Each row is a point. Two turns around zero, p and q, are shown by what they do to some points. Where does a point land after both, in the order given? Backwards means that the second turn is done in reverse. Each puzzle has new turns, and all numbers are rounded.
In the rows, zero is written as 128.

Turn p:
[182 125] -> [178 148]
[ 81 103] -> [96 86]
[121 156] -> [110 151]
Turn q:
[92 95] -> [145  82]
[161 171] -> [101 175]
[ 91 110] -> [130  87]
[168 137] -> [135 168]
Where do these land?
q, then p backwards: [144  73] -> [177  99]
p, then q backwards: [107 130] -> [114 144]
p, then q: [133 181] -> [ 75 131]

Turn p:
[104 155 151] -> [ 90 125 148]
[148 128 169] -> [134  94 157]
[101 126  84] -> [118 164  92]
[ 95 113 119] -> [107 128  97]
[221 121  89] -> [224 153 147]
[ 99 125 155] -> [ 96 105 125]
Turn q:
[127 152 110] -> [116 127 156]
[178 133 147] -> [168 162 137]
[126  57 125] -> [112 149  62]
[ 55 155  87] -> [ 64  73 151]
[112 134 145] -> [137 106 126]
[169 138 154] -> [171 150 138]
Where do these land?
p, then q backwards: [84 94 97] -> [115  66 128]
q, then p backwards: [107 120 153] -> [130  96 137]
q, then p: [108 155 130] -> [129  96 118]
q, then p backwards: [150 196 175] -> [210 133 152]
p, then q: [139  93 128] -> [117 162 119]
p, then q: [180 110  86] -> [154 181 164]

Turn p:
[111 209 106  77 185 120] -> [175  71  85 128 205 126]
[164 121 112 152  81 155] -> [113 192 134 129 123 101]
[112 126 155 107 180 117] -> [136  83 130 129 140 173]
[144 113  92 173 107 174] -> [ 73 178 115 138 130 103]
[ 90 105 128 123 123  95] -> [129  89 138 134  91 118]
[148 163  88  59 156 162] -> [161 126 113 181 204 123]
[103  98 188 160 110 100] -> [125 121 139  94  57 158]
[176 110 106 158 109 121] -> [102 166 166 112 135 103]
[104 106 178 144 100 108] -> [137 127 133 108  64 148]
Turn q:
[111 146 155 108 125 120] -> [125 102 142 117 122 156]
[116 172  77 144  91 128] -> [135 155 197 143 137 107]
[126  77 170 141 164 177] -> [ 93  98  58 122 160 117]
[117 184 148  98 173 121] -> [169  75 142 147 138 167]
[127  88 166  73  87 176] -> [ 99 124 109  41 159 144]
[138  73  87 118 141  78] -> [159 153  98 115  69  89]
[161  91 134 179 143  97] -> [111 161  81 167  95 122]
[173 166 119 172 148 118] -> [144 159 126 194 140 146]
[ 82 155  97 120  80 136] -> [116 125 199 107 132 105]
Where do these land?
q, then p: [142  77 149 121 122  53] -> [158 172 108 154 108  60]
q, then p: [135 137 149 123  96  79] -> [151 168  92 140 107 128]
p, then q: [142 135 117 165 143  73] -> [139  96 110  81  98 147]
p, then q: [145 126 155 107 144 174] -> [129 125 132 158 181 117]
p, then q: [135 125 115 122  99 205] -> [135 132 179 191 143 114]
p, then q backwards: [105 112 161 134 114 170] -> [161 116 156 145 130  89]
p, then q backwards: [ 93 184  51 124 178 143] -> [109  97 142 150 189 213]

Turn p:
[145 124 126 133 185 167 109 116] -> [ 96 108  99 139 141 132  73 126]
[101 212 110 159  75 103 160 114] -> [167 187 138 147 117 137 174  51]
[115  79 138 133 122 172 107 115] -> [103 118 109  71 141 139 113 147]
[197  80 140 107 135 164 107 108] -> [125 121  72 111 121 108  86 192]
[ 75 174 105 106 107  50 130 114] -> [133 144 196 145  73 112 170  80]
[157  73  96 103 145 163 109 173] -> [ 95  91 106 119 170  80 125 176]
[149  71 134 119 167 155 168 125] -> [138  58  90 119 137 138 112 155]
[103 173 164 112 110 110 134 151] -> [165 154 182 136 138 134 126 114]
[111 166 140 181 105  68 128 136] -> [130 173 158 164 114 173 175 111]
Turn q:
[179  65 113 104 165 176 126 149] -> [119  95  74  68 167 176 128 127]
[166  69 148  64 132 148  97 143] -> [131  96  79  63 166 113 113  90]
[123 141 174 112 141 176 108 120] -> [120 152 115 136 177 124 150  86]
[ 88 119 127 177  85 102 185 126] -> [158 116 204 145 120 122 136 180]
[143 203  65 139  76 135 147 124] -> [146 170 118 138  52 120 188 165]
[140 165 107 140 108  87 144 112] -> [154 137 138 150  71 125 126 137]
[140 123 191 135 170 132  89 167] -> [123 135  88 157 193 120  84 113]
[ 91 147 138  96 168 176  80 174] -> [ 56 136  82 145 175 100 147 116]
[108 183 115 122 127  86 171 111] -> [139 112 151 183  72 120 148 124]
[120  91 130 161 141  92 133  70] -> [133 125 186 119 113 164  82 111]
[111 102 102 158  94  97 129 112] -> [132 132 175 104 101 122 106 158]
Where do these land?
p, then q: [135 121 170  74 174  99 139 159] -> [153 138 111 114 188 118  68 145]
p, then q: [117  79 161 132 109 144 132 159] -> [115  84  85 130 161 129 141 125]
q, then p: [131 199 129 122  73 129 105 145] -> [159 160 131 186 108 125 180 105]
p, then q: [154  94 134 166 180 107 156  75] -> [110 152 147  57 141 133 157 180]
q, then p: [154 166  66  83 147 165  93 117] -> [148 124 122  91 115  83 170  55]
p, then q: [152 139 146 119 116 161 182 139] -> [137 125  82 108 108 173 109 126]
p, then q backwards: [154 117 155 128 117 117  94  75] -> [155 137  76 156 122 105 100 124]
q, then p: [ 84  87 112 138  83 115  97 144] -> [136 126 208 139 121 122 123 155]
q, then p backwards: [ 58 152  70 119 177 113  84  49] -> [ 64 151  94 154 167  76  48  78]
p, then q: [142 115 156 165 123 155 135 178] -> [ 95 114  88 152 151 169 137 138]
p, then q backwards: [127 138 109 164 109 104 191 168] -> [136 162 161 111 130 174 187 128]

Turn p:
[138 116  90 184  90 165  84  84 185] -> [128 107 157  90  69 104 214 109 137]
[198 123 148 203  93 177 133 123 156] -> [140 111 109  75  50 189 170 118 144]
[127 132 122 107 133 105 150 134 153] -> [154 134 148 130 151 128 115 127 148]
[ 85  79  97 120 126 131 138 187  89] -> [121 198 107 129 164 115 140 172  91]
[137 111 121  95 164 117 140 104  96] -> [139 137 103 179 143 119 114 103 123]
[147 174 172 150 151 185 165  94 167] -> [134  53 133 148 108 193 149 139 166]
[ 83 119 101  82  73  91 107 114  89] -> [141 127 122 110 162  48 108 128  74]
[105  77 108 125  93 111  35 169 114] -> [ 72 186 112  77 123  51 138 130 117]
[165 182 138  96 166 133 161 144 132] -> [128 107 134 144 170 189 100  99 149]
[131 175 136 146 161  82 144 114 123] -> [128 116 174 158 116 150  81 112 121]
[ 90  89 139  92 111  75 111 119 130] -> [144 146 126 130 138  53  95 145 138]
[131 157 163 135 174 165 167 150 101] -> [107 113 109 165 141 198 114 153 127]
Turn q:
[153 193 157  74 121 151 120 100 130] -> [146  91 125 161  86 181 127  82 149]
[131 152 152 175 107 164 105 136 122] -> [157 176 139 173 131 127 119 121 145]
[160 130 183 182 109  94 116 172  99] -> [158 194 183 135 114 119 161 119  88]
[181 116  88 164 163 141 124 122 153] -> [144 133 157 106 157 163 101 184 147]
[ 92 100 174 124 156  79  97 137  68] -> [162 154 106  77 105  83 137  87  74]
[ 71 121  89 162 134 162 112 160 153] -> [101 155 121 132 176  83  90 127 170]
[116 119 113  78 148  61  97  78 141] -> [ 98  95  98  77  77 143  88 126  89]
[165 121 110  88 110  89 177 164  99] -> [111  75 170 121 143 130 178 125  82]
[ 85 104  85 157 133 140 174  94 133] -> [ 96 133  70 127 181 125 131 164 131]
[ 79 149 173 111 148 157 107 114 172] -> [118 149  91 123  89 125 117  91 191]
[175 103  84  93  78 169 179 131 139] -> [115  55 149 176 148 130 160 183 143]
Where do these land?
p, then q: [140  76 178 124  82 114 122 164 134] -> [ 88  76 178 133 118 126  88 108 130]
p, then q: [138  84 111 119 105 120 160  98 101] -> [143 112 159 139 149 165 121 150  85]
q, then p: [184 166 156 124  92 114 156  96 135] -> [136 107  93 106 107 172 165 171  98]
q, then p: [174 114  98 152  82 129 103  89 154] -> [ 72 158 119  75 114 148 130 160 115]
q, then p: [178  78 153 137 144 112 156 182 146] -> [160 120 104 119 164 161  68 163 163]
q, then p backwards: [ 62 139  80 131 135 127 127 162 178] -> [124 146 151  81 153 111  56 165 131]
q, then p: [ 62 133 205 110 204 148 129 142 148] -> [200  72 174 128 173  97 148  75 157]
q, then p: [ 67 117  74 163 154 177 116 153 139] -> [ 87 152 196 164 136 106 119  98 176]
p, then q backwards: [152 175 130 111 165  67  61  91  76] -> [ 68 187  96  91  84  97  70 159 128]
q, then p: [169 158  82 148 115 160 123 118 111] -> [ 79 147 108 137  89 161 148 128 149]
p, then q: [ 70 144 128 143 132 120 175 139  96] -> [179 155 166 123 155 100 139 101 121]
p, then q: [141 151 142  75 124 146 111 102 118] -> [124 121  99  85 134 118 104 168 120]
